Every row gives one point. Each copy is the shape, with its points in the same order, turned, moved and blurred by noise. Is it also mirrored, or only turned?
(in the rows, 128 means zero)

Shape (6 x 3):
[[173 149 118]
 [165 167 105]
 [129 159  87]
 [ 73 139 133]
 [ 86  77 149]
 [102 137 143]]
Copy 1, 6 rows:
[[158 151 159]
 [160 168 154]
 [149 147 109]
 [100  97  98]
 [115  52 124]
 [103 111 121]]
Copy 1 is: only turned
Copy 2, 6 rows:
[[146 103 156]
 [175 105 167]
 [193 128 134]
 [135 200 123]
 [ 83 166 106]
 [122 177 134]]
Copy 2 is: only turned
Copy 3:
[[177 114 122]
 [181 123 140]
 [155 152 149]
 [ 85 134 169]
 [ 51 118 110]
 [101 109 150]]
Copy 3 is: only turned
Copy 4:
[[170 153 136]
 [181 151 125]
 [161 132  92]
 [124  74 110]
 [ 69  91 139]
 [131  89 130]]
Copy 4 is: mirrored

Shape (8 x 4):
[[163 107 139 135]
 [110 121  96 140]
 [114 110 130 123]
 [114 168 156 103]
 [113 104 141 131]
 [249 103 143 117]
 [160 119 148 132]
 [112 112 120  99]]
Copy 1 (8 x 4):
[[156 130 147 108]
 [108 144 144 165]
 [140 125 139 151]
 [106  79 115 121]
 [141 111 149 155]
 [197 163 126  43]
 [147 119 144 105]
 [139 118 117 162]]
Copy 1 is: only turned
Copy 2:
[[151  93 146 123]
 [139 146 106 140]
 [122 125 125 120]
 [ 84 133 169 149]
 [117 114 116 119]
 [203  61 208 109]
 [137  92 152 130]
 [121 143 132 107]]
Copy 2 is: only turned
Copy 3 (8 x 4):
[[139 109 129 159]
 [ 79 136 116 139]
 [ 91 103 134 129]
 [132  99 124  76]
 [ 97 109 151 145]
 [206  97  92 209]
 [146 117 133 142]
 [ 91  93 120 129]]
Copy 3 is: only turned
Copy 4, 8 rows:
[[165 124 102 109]
 [ 99 122 100 133]
 [117 145 102 115]
 [121 155 170 102]
 [128 156 102 118]
 [225  80 105  63]
 [165 132 119 104]
 [104 144 111  90]]
Copy 4 is: mirrored

Shape:
[[115 151 148 130 141 128]
 [ 80 161 136  80 173 105]
 [162 177 177 147 136  72]
 [103 110 162 164  91 101]
 [149 170 127 145 139 109]
 [172 153 104 155 164 157]
 [ 87 105 163  99 161  96]
 [163  90 139 127 144  89]
 [159 152 117  92 176 177]
 [145  94 136 131 107 158]
 [ 92  87  91 109  81 126]]
Copy 1:
[[ 94 128 145 149 115 121]
 [ 88 148 179 113  97  62]
 [ 81 113 123 140  47 153]
 [ 55 108  96 147 135 138]
 [112 152 129 141  87 147]
 [167 147 144 177 112 164]
 [ 84 106 130 137 114  59]
 [140  91  90 145 103 108]
 [183 125 190 145 116 117]
 [128  92 125 142 163 140]
 [111 138  95 108 190 110]]
Copy 1 is: only turned
Copy 2, 11 rows:
[[120 132 134 143 101 126]
 [ 49 105 115 141 118 124]
 [137 113 141 196  43 141]
 [159 107 163 115  97 193]
 [133 157 133 185  93 141]
 [161 171 123 185 144  90]
 [100  66 135 127 122 141]
 [157  81 136 189 136 161]
 [126 139  73 165 144  74]
 [187 116 110 134 145 143]
 [128 122 106 111 165 204]]
Copy 2 is: only turned

Shape, 9 rows:
[[114 111 140  76 109 178]
 [118 103 110 169 141 146]
 [109  78 167  70 148 161]
 [104 130 108  58 184 151]
 [ 95 149 114 148  76 153]
 [167 105 131 115 172 164]
 [114 156 147 174 114  96]
 [100 127  84 141 157  84]
 [144  68 119 134 112 102]]
Copy 1 (9 x 6):
[[114 137 182 137  93 110]
 [128 142 119 142 145 181]
 [159 154 203 110 123 112]
 [ 87 168 204  72 129 150]
 [ 80 138 106 171 123 122]
 [148 149 157  91  94 179]
 [112 155  59 114 148 128]
 [ 84 135 120  88 186 169]
 [151  85 126 112 150 147]]
Copy 1 is: only turned
Copy 2 (9 x 6):
[[129 115 146 137  88 187]
 [109 146 127 110 107  95]
 [163  76 155 100  88 158]
 [186 137 195 115 133 160]
 [ 66 147 134 157 123 145]
 [189 139 125 132  95 121]
 [ 90 106 117 156 167  98]
 [116 152 143  93 182 107]
 [121 119  86  85 125 138]]
Copy 2 is: mirrored
Copy 3 (9 x 6):
[[147  83 168  78 112 125]
 [ 97 120  89 107 109 125]
 [118  81 186  93 107  67]
 [ 97 122 183  57 162  97]
 [161 134 120 106  98 180]
 [ 90  77 129  91 145  97]
 [123 134 112 173 132 151]
 [107 181  98 110 151 117]
 [151 117  87 116 111  72]]
Copy 3 is: only turned
